Each row of a before or after table is a point. One or more steps were done to the points. Then noise was added and the rows were shuffled. The steps act on columns, c1 being the first. Write out the steps. A step turns or swaps two columns, mirrors them in a line or flattens them onto one, adds a multiple of one to another, or multiplies or shifts one. Angles are multiples of 10 degrees, from the lower column toward the higher: turns from -170 to 170, lines from 10 to 170 but not 90. Use the fewest steps. Two steps may share a column if one is a turn and the other turns, adds or multiplies; they go together, in the order done. Otherwise the lowest column goes first.
In the rows, 128 means zero.

Before (11 x 2):
[[ 94 184]
 [169  90]
 [145 131]
 [139 147]
 [111  62]
 [146 119]
 [101  95]
 [110 156]
 [173 137]
 [110  88]
 [ 88  78]]
After, 11 rows:
[[163 152]
 [111 134]
 [116 146]
 [ 84 143]
 [176 177]
 [114 180]
 [168 147]
 [129  95]
 [188 152]
 [131  61]
 [106 120]]
Steps: turn c1 and c2 by 150 degrees

Before:
[[115 123 176]
 [ 84 113 161]
 [ 88 147 162]
 [139 146 105]
 [161 164 117]
 [121 102 150]
 [125 116 119]
 [163 133 128]
 [157 136  77]
 [104 126 138]
 [125 125 129]
 [141 112 106]
 [148 115 119]
 [ 99 120 158]]
After:
[[160 148 147]
 [110 104 149]
 [ 55  98 132]
 [120 127 130]
 [210 146  94]
 [ 94  80 126]
 [121 133 139]
 [ 18  93 137]
 [ 70 118 127]
 [215 129 122]
 [177 135 143]
 [200 180 129]
 [ 29  98 104]
 [155 155 115]]
Steps: multiply c1 by 2.5; mirror c2 and c3 in the line at 140 degrees

Before, 13 rows:
[[ 73 166 118 165]
 [147 132 170 126]
 [ 86 119 121 111]
 [173 125 142 135]
 [179  81  86  96]
 [157  96 145 109]
 [180 100  70 154]
 [104 153 179  92]
 [130 140 167 111]
 [ 79 137  98  99]
 [146 174  85 123]
 [179 137 132 153]
 [161 104 155 181]]
After, 13 rows:
[[ 72 158 146 172]
 [148 126 160 132]
 [161 184 138 113]
 [ 79  97 124 131]
 [157 116 130  93]
 [106  88 190 147]
 [174 135 121 125]
 [129 108 168 137]
 [ 87 112 141 119]
 [179 152 105 141]
 [180 158  44 104]
 [178 104  61  77]
 [147 115  77 172]]
Steps: add -0.5 times c1 to c3; mirror c2 and c4 in the line at 50 degrees

Before, 10 rows:
[[125  96 182 110 157 160]
 [130 124 147 179 122  69]
 [114 109 108 120 220  74]
 [146 164 153 121 188  87]
 [163 115 127 127 115 107]
 [148 134 160 132 120 167]
 [ 72  92  96  75 126 149]
 [ 98  98 197 104 181 126]
 [155 139 100 137 193 156]
 [103 104 122 145 166 145]]
After (10 x 6):
[[120 180 137 123 122  66]
 [104 123  99 148 220  79]
 [146 136 107 117 193 160]
 [ 92 149 124 149 166 145]
 [115 115 187 163 158 151]
 [153 130 123 142 115 107]
 [ 89 109 195 161 181 113]
 [137 131 167 121 120 161]
 [136 115 146  94 187  83]
 [ 63  82 101 173 126 154]]
Steps: shift c1 by -10; turn c2 and c4 by -100 degrees; turn c3 and c6 by -10 degrees

Before, 11 rows:
[[100 145 164 127 169 140 151 127]
 [129 198  76 137 138 113 195 124]
 [148 178 143 121 139 165 126 124]
 [107 184 169 105 130 171  32  86]
 [ 72 137 148  97 110 154 103 158]
 [109 112 158 153 169 133  92 146]
 [101  90  74 121 178 183 139  58]
 [168 101 103 137 170 105 130  98]
 [ 83 157 191 129 141 105 128 143]
 [ 96  95 114  76  77 135 161  98]
 [122 125 169 148  60 119 112 119]]
After, 11 rows:
[[125 199  76 136 138 114 196 124]
 [122 125 166 149  59 124 112 120]
 [150 101 104 138 168  93 128  98]
 [ 93 156 192 130 141 121 128 144]
 [124 182 169 104 131 176  34  86]
 [150 177 143 120 139 157 126 125]
 [ 97 137 147  96 111 171 104 158]
 [109  94 114  76  78 147 161  97]
 [123  90  74 120 177 190 139  59]
 [117 113 158 153 168 138  94 147]
 [113 146 165 128 169 148 151 126]]
Steps: turn c1 and c6 by -20 degrees; multiply c1 by 0.7

Before, 13 rows:
[[ 95 100 154 139 165 153 117 124 144]
 [ 92 134 144 194 135 132 143  81 103]
 [152 128 133 123 155 166 152 141 157]
 [ 91 141 153 112 146 121  89 143 167]
 [120 121 140 126 181 181 143  75 175]
 [ 98 177 165 174 116 130 118  91 123]
 [ 90 112 111 137 124 151  89 106 161]
 [ 91 202 125 134  83 120 132 101  77]
 [ 86 148 141 178 106 133 111 102  97]
 [ 83 178 119 173  83  92 171  88 121]
 [ 83 123 128 113 214 161 104 144 152]
 [109 142 137 144 100  82 119  70  98]
 [ 54 112 179 162 111 151 148  77 102]]
After:
[[ 63 121 173 122 160 180 108 101 139]
 [ 77 147  98 207 118 133 135 148 141]
 [ 33 111 104 181 108 151 142 159 179]
 [ 52 144 100 153 112  83 138 107 136]
 [124 121 151 105 203 162  86 176 130]
 [ 71 178 122 201 123 129 128 131 163]
 [ 84 111 161 141 143 152 118 148 111]
 [126 140 166 104 160 122 111 167 156]
 [ 57 132 102 235 128 130 127 130 145]
 [ 80 202  77 137  91 120 148 143 125]
 [108  99 143 146 160 151 111 152 152]
 [ 61 178 118 200  76  91 158 140 120]
 [153 127 158 119 138 164 123 117 134]]
Steps: multiply c8 by 1.3; turn c1 and c8 by -60 degrees; swap c3 and c9; multiply c4 by 1.6; flatten c5 and c7 onto the line at 150 degrees

Before, 9 rows:
[[147 117 174 116 182 119 217 159 170  72 120]
 [109 176 161  76 171 111 159 178 148 111 122]
 [ 86 103 102 115 136 155 106  77 153 156 131]
 [117 103 157  99 111 116 143  67 127 140 150]
 [100  93 130 152 113 106 102  79 113 145 112]
 [ 84  55 146 127 118 113 133 102 146 210 134]
 [158 200  82  97 172 104 161 137 153 150 127]
 [158 126 142  66 141 111 148 170 162  92 107]
 [111 141 130 142 107 111 124  78 188 162 127]]
After (9 x 11):
[[127  88 190 102 117 148 120 107 117 121 150]
 [ 92  27 159 132 119 194 128 131 101  76 141]
 [122 223  88  96 178 162  94  94 168 127 126]
 [ 80  98 155 118 137 126 145  83 104  93 135]
 [ 62 154 170 143 105 157 138  95 135 117 129]
 [101 114 131 116 179  94  36 186 160 175 119]
 [107 124  93  65 139 114 115 154 166 168 103]
 [ 99 191 100  68 169 127  97 169 117 156 125]
 [124  82 171 152 113 161 160 109  96 133 115]]
Steps: turn c1 and c9 by 60 degrees; multiply c2 by 1.3; add 0.3 times c4 to c3; turn c3 and c8 by 50 degrees; turn c6 and c10 by -140 degrees; multiply c7 by -1

Before (11 x 12):
[[105 152  98  95 146 104 126 122  63 191 148 122]
 [129  75 178 153 145  72 134 154 130 146 111  78]
 [145 137 179 171 181  83 164 128 136 113  83 143]
 [ 94 147 114 154 128 130 153 132 139 158 112 144]
 [116  80 125  98 163 134 187 158 129 192 121  90]
 [ 75 150 145  93 167 126 159 139 142 129 125 117]
 [ 91  79 144 132 130 150 169  80  87 168  81 138]
 [146 144 158 170  92  94 126 114  74 109 131  61]
 [158  88 139 112 128 113 139 108 144 160  93  92]
 [152  82 163 110 120  99 173 109 138 112 151 133]
 [ 75 126 175 122 125 145 161  72  78 186 169  81]]
After (11 x 12):
[[133 168 170  80 151 145 167  34  89 177 136 119]
 [116 136 184 134  83 127 161 145 143 125  99 121]
 [168 127 195 168 134 151 163  14  74 179 120  66]
 [175 177 144 111 152  69 135 181 127 129 154  79]
 [106 110 156 112 112 129 153 140 141 178 157 133]
 [180 157 133  81  86  82 160 133 133 116 171 149]
 [137 161 103  97 158 112 131  83 141 150 113  92]
 [173 155 119 150 161  99 171  85 127 115 117 136]
 [124 192 134 125 134 144 191 186 131 188  97  76]
 [180  99 124 130 146  97 123 101  76  79 167  70]
 [110 122 150 155  90 104 122 115  71 205  97 107]]
Steps: add -0.3 times c9 to c3; turn c1 and c3 by -70 degrees; turn c2 and c5 by -140 degrees; swap c4 and c11; multiply c8 by 2; turn c10 and c12 by -20 degrees; multiply c10 by 1.3

Before:
[[104 148 190 145 106 117 135 162 130  89 165  74 171 161]
 [177 145  89  66  79 180 106 174 103  97 148 163 152 129]
 [ 82  80 164 131 122  95 162 150  98  88 152 121  91 128]
 [ 99  73 119 165 162 106 101 149 174 164 141 151 184 133]
 [144  95 120 173  82 167 124 164 162 159 101 137  73  94]
 [153 110 100 154  90  77 171  72 174  97 145 164 173 162]
 [101 114  76  79 126 140 151  89  83 175 119 168  84 155]
 [160 127 190 166 164 183 132 181 156 148  90 131 133 109]
 [130 124  81  99  99 184 159  92 158  77  98 103  84 138]
 [169 148 137 133 109 139 134 147 186 110 151 178 104 145]
 [ 85 130  77 113 119 138 155 134 166 154 116 101 144  58]
 [139 151  88 150 136 114 148 184  78 130 144 105 121 162]
 [178  88 174 122 106  88  66 128 161  83  86 135 109 140]
 [118  63 110  77 188 113  99  87  94 171 163  72 156 126]]
After:
[[101 120  28  70 122 111 127  89  84 173  95 170  88 180]
 [138 152  43 154 129 110 111 180  81 143 127 103 127 195]
 [152  97  55 154  92 116  62  78 178  88 125 168 172 131]
 [174 145  49  62  79 122 180 180 106 109 126 153 159 146]
 [134 124  42  96 101  90 162  92 169 131  75 108 129 118]
 [185  93 127 116 110 181 122 122 153 116  64 131 137 118]
 [158 127 145 166 164 104 174 186 168 132  68 129 121  86]
 [150  93  72 173  78 111 152 160 162 167  80 134  87  73]
 [ 85 127  31 117 113 104 116 142 168 134  93 104 131  33]
 [ 98 142 151 148 113 127 119 163 126  86 144  74 173 154]
 [175 147  96 135 107 121 132 152 181 126 140 180 127 103]
 [ 98  68  85 164 160 148 120 151 174 117 122 153 143  94]
 [ 78  80 122 128 132 116  90 144  88 129 126 118 129 142]
 [119  64  61  84 183 153 127  83  98 137 144  76 128 144]]
Steps: shift c3 by -40; turn c6 and c7 by 120 degrees; multiply c6 by 0.7; add -0.7 times c9 to c14; flatten c10 and c13 onto the line at 130 degrees; shift c11 by -20
